Each wall is flat, endless, passes through zero and stands at right angles to its row. A trip goes straight from one point to another. Which walls does it cross, in order?

Walls:
(1): -.29  .14
(2): -.50  .06
(3): -.49 -.37
(4): .28 .06
(5): -.08  .06
Trips:
.19 .05 to -.25  .27 -> 5, 1, 2, 4, 3
 .32 -.04 to .36 .00 -> none
-.10 -.24 to -.94 -.14 -> 1, 5
.37 .58 to -.12  .25 -> 1, 2, 4
-.32 -.09 to -.13 -.44 -> 5, 1
-.15  .28 to  .61 -.31 -> 4, 2, 1, 5
-.10 -.71 to .07 .25 -> 2, 4, 3, 5, 1

Walls:
(1):  .03 -.25 -.94  .03  .12  .17  .35  .09  .11  .44  .14
(2):  .02  .01  .57 -.23  .04 -.12  .04  .08 -.03  .33  .27
(3):  .01 -.26 -.12 -.01  .39  .46  .13 -.26 -.24 -.10  .25
(4):  .07 -.36 -.25  .01 -.31 -.08  .13 -.12  .06  .10  .05
(5): -.11  .04  .48  .08 -.42 -.08 -.35 -.06  .49  .23 -.58
(6):  .11 -.51  .57  .12 -.04 -.17  .45 -.11  .04 -.09 -.27
(7): -.55  .17  .30  .16 -.11  .10 -.34 -.12 -.11 -.07 -.21
(8): -.32  .04  .16 -.59 -.13 -.36  .22 -.39 -.25 -.54  .49
(9): -.72  .40  .27  .25  .22 -.67 -.33  .22 -.04  .06 -.03
Trips:
 .07  .18  .28 -.14 -.30  .00 -.45  .11 -.14  .10  .11 to -.37  .06 -.44 -.02 -.26 -.12 -.18 -.16  .03 -.02  .60 -> 4, 5, 1, 2, 3
 .15  .28 -.06 -.19 -.07  .59 -.05 -.45  .07  .01  .73 to  .01  .11 -.09  .50 -.04  .17  .10 -.47  .29 -.02  .09 -> 4, 2, 7, 8, 5, 6

Walls:
(1):  .13  .10  .33  .04  .41  .20  .57 -.10  .05  .16  .16  .23  .42 -.02 -.26  .07  .29  .17 -.22 -.30  .08 -.25 -.05 -.40
(2): -.21  .30 -.12 -.42  .17 -.25  .03 -.20 -.48  .20 -.68  .16 -.41  .47 -.72  .32 -.17  .28 -.28  .11  .11  .11 -.20  .04
(3):  .22 -.01 -.40  .56  .21  .50 -.09 -.03  .39  .05  .23 -.19  .23  .06 -.19 -.25 -.02 -.04 -.10 -.19  .40  .37  .02  .07
(4):  .01 -.36  .21 -.46 -.01 -.07  .13 -.15  .11 -.05 -.01 -.14  .05  .03  .42  .13  .28  .18 -.03 -.47 -.01 -.16  .39 -.17
(5):  .21 -.05 -.16  .37 -.29  .00  .06 -.01 -.29 -.13  .23  .94  .04 -.16  .51  .16 -.03 -.29  .31 -.22  .44  .75 -.32  .17
(6):  .03  .20  .04  .32  .20  .09  .18  .36  .14  .08  .32  .20 -.10 -.17 -.19  .23  .16  .17 -.08  .24  .15  .26 -.21  .18
(7):  .29  .04  .00  .11  .53 -.47  .28  .01 -.07 -.03  .06 -.15 -.03  .12  .16  .44 -.62  .01 -.13 -.03 -.32  .08 -.38 -.14
(8): -.06  .49  .12 -.30  .49  .54  .23  .03 -.11 -.21  .44  .39 -.26 -.17  .21 -.01  .32  .14  .04 -.34 -.11  .36 -.20 -.20
Trips:
 .36 -.20  .35  .17 -.32  .21 -.06  .05 -.51  .04  .00  .17 -.34  .16  .08 -.38  .23 -.04  .06  .03  .36 -.09 -.55  .34 to -.16 -.21  .07 -.21  .16 -.06  .08 -.03  .06 -.02  .01 -.39 -.19  .35  .52  .50 -.15 -.03  .06  .17  .35  .07  .04  .01 -> 8, 4, 7, 6, 5
-.27 -.10  .60 -.24 -.62  .26 -.05 -.31 -.09 -.08  .12  .19  .04 -.09 -.71  .06 -.27 -.26 -.08 -.05 -.02 -.07  .38 -.03 to -.37  .17  .26 -.14  .34 -.15  .27  .18 -.10  .06 -.02  .10  .05  .35  .33  .17  .44 -.11 -.50  .17 -.18 -.02  .13 -.39 -> 8, 7, 6
 .59  .26  .37 -.02 -.36  .16 -.52 -.24 -.17 -.31 -.19 -.20  .01  .19 -.05  .04  .08 -.05  .13  .11  .26 -.09  .49 -.43 to -.30 -.08  .34  .17 -.15 -.17  .11  .12 -.10  .21 -.18 -.06  .06 -.18 -.12  .08 -.62  .05 -.23  .12 -.29  .30  .69 -.01 -> 2, 7, 4

Walls:
(1):  .18 -.07  .06 -.59  .04 -.13 -.18  .02 -.21 -.26 -.06 -.14  .13 -.26 -.17  .25  .21 -.09 -.38  .04  .23  .24  .13 -.32 -.17 -.09 -.32  .38  .19 -.24 -.34  .21 -.08 -.02 -.13 -.29 -.24 -.09  .05  .09  .11  .23  .02 -.12  .08  .49 -.22 -.06
(2):  .08 -.07 -.21 -.12 -.03 -.25 -.04  .04  .16  .19  .14  .19  .19 -.32 -.25 -.17  .37  .03 -.26 -.22  .51  .17  .52 -.05  .00  .09  .28 -.02 -.08  .18  .08  .09 -.07 -.55 -.09  .39 -.12 -.22 -.30 -.12  .20 -.23 -.15  .10 -.25  .12 -.35 -.03
(3): -.39  .64 -.19  .36  .11 -.33  .06  .09  .16 -.25  .00  .33 -.39 -.28 -.18  .51 -.04 -.31 -.01 -.64  .04  .06  .23  .24  .04  .30  .10  .55  .16  .60  .32 -.08 -.43 -.75  .12 -.60  .27  .25 -.25 -.18  .26  .11 -.08 -.17  .14  .13 -.09  .18
(4):  .22  .28 -.15 -.19 -.33 -.16 -.01  .09  .12 -.38  .03 -.05  .70 -.10  .13  .55  .49 -.27  .03 -.23 -.38 -.23 -.08 -.40  .14 -.37 -.11 -.10 -.22  .15 -.10 -.31 -.35 -.06 -.50 -.50  .21  .09  .02  .30  .44  .02 -.02 -.19 -.06 -.28  .12  .23
(5): -.20 -.23  .12 -.27  .36  .40  .30  .09  .19  .19  .46  .25  .11  .41  .31 -.15  .04  .23  .33  .03  .00 -.16  .19 -.13  .54  .68 -.19 -.19 -.20 -.39  .17 -.34 -.34  .54  .00 -.04  .37 -.10  .04 -.45 -.44 -.16 -.21  .02 -.32 -.24 -.07  .13
Trips:
 .05 -.32 -.62  .03  .07  .06  .37 -.43  .16 -.06 -.11 -.29  .23  .01 -.60 -.39  .34  .16 -.02 -.77 -.26 -.07  .02  .52  .19  .13  .22  .27 -.17  .15 -.13 -.04 -.37 -.31  .18  .25  .00 -.18  .17 -.02 -.06  .10  .45  .73 -.28  .05 -.08  .28 to  .29 -.18  .34  .29  .07 -.21  .52 -.17 -.20 -.39  .35 -.11 -.41  .09 -.10  .06 -.60  .10  .14 -.05 -.23  .05  .34 -.01  .04 -.21 -.16  .21  .17  .18  .11  .47 -.30  .65  .49  .10 -.32  .42  .26  .07  .21  .09  .10 -.06  .29  .25 -.28  .24 -> 2, 1
 .29  .21  .10  .42 -.42  .09 -.28  .19 -.33 -.43 -.31 -.26 -.34  .26  .34  .60  .00 -.17  .38 -.20 -.12 -.05 -.18 -.03  .09 -.09 -.40 -.48  .21 -.03 -.46 -.37 -.24 -.03 -.31 -.02 -.36 -.07  .00 -.11 -.06  .11 -.12  .10  .32 -.20 -.12 -.17 to  .01  .11  .14  .18  .19 -.94 -.27  .05 -.04 -.12  .18 -.29  .32  .05 -.10  .64 -.38 -.03 -.12 -.36 -.20 -.43  .20 -.03 -.03 -.03  .14 -.31  .01  .44  .13 -.02  .04 -.01 -.09  .44 -.05  .14  .01 -.17  .09 -.12  .05  .06  .07 -.26 -.17 -.15 -> 1, 2
-.18 -.33 -.31  .02  .07  .35  .02 -.04 -.05  .14  .01  .35  .14 -.33 -.17 -.41 -.14 -.41  .00  .39 -.62 -.07  .36 -.08 -.56  .66  .54 -.28  .13  .24 -.20  .25 -.05  .31 -.36  .03 -.19  .14  .38  .54  .08  .13  .20 -.09 -.14  .11  .18 -.19 to  .11  .18 -.16 -.07  .35 -.22 -.07  .24 -.02 -.05 -.03  .43 -.43 -.31 -.08  .03  .29 -.02  .42  .04 -.33 -.24 -.01  .19 -.04  .01  .29 -.55 -.46 -.17  .05  .00 -.04  .04  .16 -.02 -.12 -.04  .00  .02  .16 -.03 -.11 -.21  .02 -.02 -.19 -.02 -> 2, 5, 4, 3
-.01  .03  .38  .00 -.53 -.04  .07  .00 -.39  .07 -.07 -.41 -.05  .18  .08 -.53 -.07 -.24  .44 -.03  .35  .22 -.05  .39  .21 -.14  .07  .13 -.16 -.19  .33  .43  .41  .34  .05  .14 -.24 -.19  .23  .35 -.26  .07  .12 -.46  .34 -.08 -.08  .31 to -.13 -.38 -.05 -.09  .04 -.22 -.03 -.07  .25 -.33  .28  .37  .02 -.21  .55  .04  .21  .54 -.25 -.11  .08 -.08 -.37  .26  .23  .32 -.55 -.12  .09 -.15 -.11  .46  .07  .41  .23 -.33 -.14 -.15 -.02  .20  .18  .31 -.08 -.08 -.22 -.25  .27  .07 -> 5, 1, 4
 .10 -.07  .03  .02 -.11  .36 -.37  .05 -.38 -.06 -.53  .02 -.42 -.33 -.08  .20  .08 -.30 -.17 -.02 -.21  .02 -.05 -.50  .34 -.12  .20  .21 -.40  .09 -.71 -.08 -.14 -.29 -.10  .03  .39 -.25 -.34  .40 -.13  .04 -.11  .10  .06 -.07 -.28 -.14 to  .11  .29 -.02 -.14  .20  .06  .07  .25  .20  .29  .15  .01  .02 -.26 -.25  .40 -.03 -.08  .05 -.59  .29 -.24 -.09  .15 -.35 -.26 -.09 -.01 -.08 -.02  .51 -.24 -.19 -.34 -.22 -.11 -.10  .04  .02  .22  .39 -.03  .05 -.13  .27 -.13 -.36  .09 -> none
 .17  .21 -.19 -.45  .11  .22 -.25 -.47 -.07  .06 -.11 -.08  .00  .17 -.27  .22 -.30 -.32  .05  .17  .04 -.25  .40  .11 -.60 -.13 -.08  .17  .09 -.12  .42 -.11 -.24 -.07 -.13  .17 -.19 -.12 -.08 -.09  .15  .21  .41 -.31 -.33 -.48 -.46  .36 to  .06  .17 -.19  .02  .28 -.08  .08 -.08 -.38 -.07 -.04 -.07  .02  .34 -.33  .17  .41  .28 -.60  .01 -.29  .12  .13  .39 -.69  .32 -.01 -.28  .06  .22 -.13 -.23  .03 -.35  .05  .20  .00 -.01 -.09  .02 -.09  .13  .15 -.71 -.55  .16  .10 -.15 -> 4

Walls:
(1):  .26  .13  .02 -.08 -.50  .10  .19 -.17  .08 -.27 -.09  .29 -.18  .05 -.36 -.25  .34  .12 -.45  .38  .11  .35 -.03  .03  .59 -.10  .43  .13 -.47  .06 -.06 -.20 -.73  .09 -.08  .28  .19  .34  .28  .03 -.35 -.19 -.14  .03  .31 -.61 -.46  .17
(2):  .24 -.22  .11 -.22  .16 -.12  .24 -.01 -.51 -.20  .57 -.29 -.32  .13 -.02 -.12 -.38  .49  .45 -.23 -.11 -.08  .50 -.51 -.12  .24 -.32  .01  .17 -.26  .21  .32  .01  .01 -.21 -.01  .11  .02  .26 -.06  .12  .39 -.21 -.13  .07 -.41  .44  .16
(3):  .17  .01 -.01 -.18  .02 -.06  .47 -.21  .02 -.38 -.21 -.21  .35  .16  .08 -.58  .18 -.58  .04 -.10 -.26 -.39 -.03 -.06  .22  .47 -.03  .43 -.09  .07 -.36  .02 -.44 -.39 -.05  .07 -.11 -.12  .18 -.06  .70  .06 -.42  .34 -.44 -.22 -.47  .12
(4): -.11 -.26  .27 -.04  .04 -.19  .51  .04  .33  .00  .39 -.20 -.11  .06 -.16  .08 -.15 -.34 -.17  .22 -.05  .13  .17 -.27  .42 -.15  .05 -.11  .18  .16 -.07 -.11  .28 -.16  .17  .34  .22 -.43 -.26  .05 -.64  .00 -.02  .19  .13 -.29 -.29  .29
(5):  .09  .07  .19 -.24  .06  .13  .01 -.09 -.18 -.08  .12  .16  .07 -.14  .56  .05 -.05 -.03 -.15  .30  .05  .15 -.50  .22 -.32  .14 -.51  .03 -.38  .10 -.33 -.21 -.34  .06  .30  .24  .35 -.19  .13  .02 -.18 -.34 -.14 -.39  .03 -.18  .29  .10
(6): -.06  .18  .15  .00  .12 -.76  .15  .00 -.07 -.26  .01 -.01 -.04 -.33  .06  .36 -.15 -.05 -.15  .01  .13 -.67  .16 -.48 -.36  .02  .39  .10  .44  .19  .21 -.28 -.13  .73 -.39  .46  .07  .47  .32  .32  .11  .32  .48  .23 -.16  .28 -.06  .42
Trips:
 .28  .26  .28  .20  .00 -.33 -.06  .12  .58  .21  .24  .04 -.14  .16  .25  .36 -.24 -.43 -.07 -.24  .06 -.45  .56  .31  .21 -.08  .04 -.31  .14 -.16  .01  .19 -.12 -.22 -.16  .40 -.17  .43 -.26  .45 -.04 -.05  .07  .08 -.43  .49  .40 -.05 to  .20 -.28  .12  .18 -.13 -.11  .39 -.32 -.10  .25  .01 -.11  .53 -.22  .07 -.19  .17 -.29 -.18 -.38 -.35  .65 -.02 -.28 -.20  .12  .42  .39  .03  .27  .13 -.16 -.13 -.36  .26  .05  .57 -.13 -.08  .19 -.19 -.49  .51  .01 -.07  .56 -.05  .14 -> 3, 5, 1
 .02 -.24  .07 -.07  .24 -.01  .22 -.11 -.29  .18  .04 -.01 -.13  .25 -.27 -.20  .34 -.18 -.41  .15 -.34 -.30 -.17 -.18  .01  .12 -.03  .03 -.45 -.04 -.13 -.26 -.17  .11 -.04 -.38  .21  .31 -.26 -.14 -.39 -.56 -.10 -.04  .31 -.10  .07  .14 to -.30 -.18  .15  .32 -.23 -.14 -.02 -.19  .45  .03 -.10  .10  .28 -.07  .26 -.10 -.12 -.05 -.06  .30 -.06 -.30 -.21 -.58  .34  .43  .15  .33  .42 -.56 -.35  .27  .20 -.03  .20  .04  .14 -.10  .16 -.40  .07 -.24 -.28 -.25 -.25  .00 -.12 -.17 -> 1, 5
 .14 -.22 -.39 -.53 -.16 -.11  .28 -.35 -.25 -.43 -.14 -.11  .46 -.10  .27  .11 -.03  .37  .12  .21  .06 -.03  .24 -.29 -.33 -.19 -.28 -.33 -.71 -.48 -.53  .22  .37  .00 -.16  .24  .33  .28  .02  .10  .47  .26 -.48  .00  .31  .52  .07 -.04 to -.05 -.26  .46  .31  .03  .00  .04 -.09  .04 -.13  .17  .20 -.07 -.43 -.54 -.25 -.35 -.19  .22 -.12  .49 -.50 -.02 -.41  .07 -.05  .17 -.15  .25 -.27 -.09  .13  .01 -.23  .12 -.32  .16 -.66 -.36  .06  .53  .01  .33  .52 -.10 -.28  .17 -.17 -> 5, 4
-.30 -.08 -.15 -.22  .49  .12 -.03 -.04 -.26  .02 -.35 -.09  .54 -.17 -.15  .02  .29 -.08 -.45  .07  .03  .15 -.26  .00 -.35  .20 -.31  .12  .10  .21  .14 -.15  .24  .66  .06  .07  .23 -.15 -.24 -.26  .19 -.07  .11 -.01  .35 -.41 -.39  .03 to -.43 -.38 -.16  .38  .15 -.31 -.13 -.12 -.05 -.14 -.04  .42 -.44 -.14 -.03 -.20  .17 -.02 -.07 -.22  .38  .00 -.23  .31 -.15  .25 -.14  .18 -.04 -.19 -.22  .09  .25 -.04 -.05 -.20  .34 -.09 -.14  .24 -.34 -.41  .08 -.15 -.06  .42 -.08  .09 -> 3, 6
 .14  .58 -.35  .48  .21 -.22 -.19 -.07  .67  .07  .17 -.07  .23  .20 -.37 -.20 -.13  .03  .37  .43  .00 -.09 -.18  .56  .08 -.02  .08 -.05  .18 -.17  .47 -.51  .16  .65  .34 -.27 -.05  .39  .11 -.22 -.01  .43 -.03  .08  .18  .10 -.12  .18 to -.05  .26 -.18  .30 -.14 -.27 -.30  .19  .07  .20 -.25 -.22  .51 -.36  .48  .08 -.02  .04 -.24 -.18 -.24 -.31  .00 -.24  .26 -.40 -.47 -.08  .15  .00  .75 -.41  .23  .04 -.27  .27  .02  .29  .01 -.27  .37  .07  .02 -.17  .18 -.36 -.48 -.15 -> 1
-.18 -.14 -.30 -.14  .10  .33 -.11 -.33  .29  .31 -.41  .29  .02 -.09 -.51 -.26  .43 -.18 -.13 -.08  .04 -.37  .14  .02 -.15 -.42  .04 -.14  .24  .17  .06 -.39 -.16  .01  .23  .03 -.06 -.08 -.30  .23  .29 -.36 -.04  .13  .37 -.05  .47 -.09 to -.08  .29 -.06  .50  .32 -.19 -.07 -.23  .09  .00 -.20 -.15 -.24 -.50 -.09 -.33  .35  .24  .10  .00 -.15  .05  .93  .27  .12  .44 -.26  .26 -.13  .29 -.10 -.10 -.22  .01  .15 -.01 -.49 -.12 -.50  .51 -.49  .09 -.47 -.15  .04  .18  .33 -.10 -> 1, 2
 .00  .30  .13  .06 -.10  .19  .15  .21 -.24  .41  .40  .07  .32  .39  .28  .26 -.31 -.25  .17  .58 -.06 -.06 -.28 -.18  .48  .20  .02  .39 -.30 -.12  .38 -.14  .67 -.39  .60 -.06  .18  .48  .49 -.36  .23  .26 -.02  .05 -.43 -.02 -.11 -.21 to -.06 -.31 -.45 -.06  .17  .13 -.10 -.10  .60 -.33  .00  .35  .14 -.06  .13  .02 -.37  .65 -.22 -.29  .19 -.29  .19 -.31 -.10 -.13 -.24  .20  .05 -.34  .10 -.02  .22 -.44  .05  .01 -.27  .04 -.26 -.71  .22  .08  .09  .26  .18 -.09 -.55 -.30 -> 5, 4
-.49 -.60 -.14 -.16 -.25 -.43 -.69 -.32  .07 -.22 -.07  .10 -.18 -.09 -.37 -.10 -.60  .25 -.20 -.08  .08 -.77 -.25  .53 -.20  .10 -.41 -.30 -.18  .36 -.24  .06  .11 -.24 -.05 -.33 -.23 -.33  .06 -.01  .41 -.16 -.08 -.09  .36 -.49 -.38 -.26 to  .33  .26 -.21  .11 -.01  .01  .21 -.07 -.09  .01  .02 -.41  .16  .01  .09  .14 -.21  .19 -.29  .32  .29  .02 -.12  .17  .07  .26  .05 -.25  .09  .37  .11  .35 -.02  .26  .28  .31  .11  .12  .11 -.55 -.16  .19  .17 -.55  .51  .01 -.22 -.13 -> 3, 1, 4, 2, 6
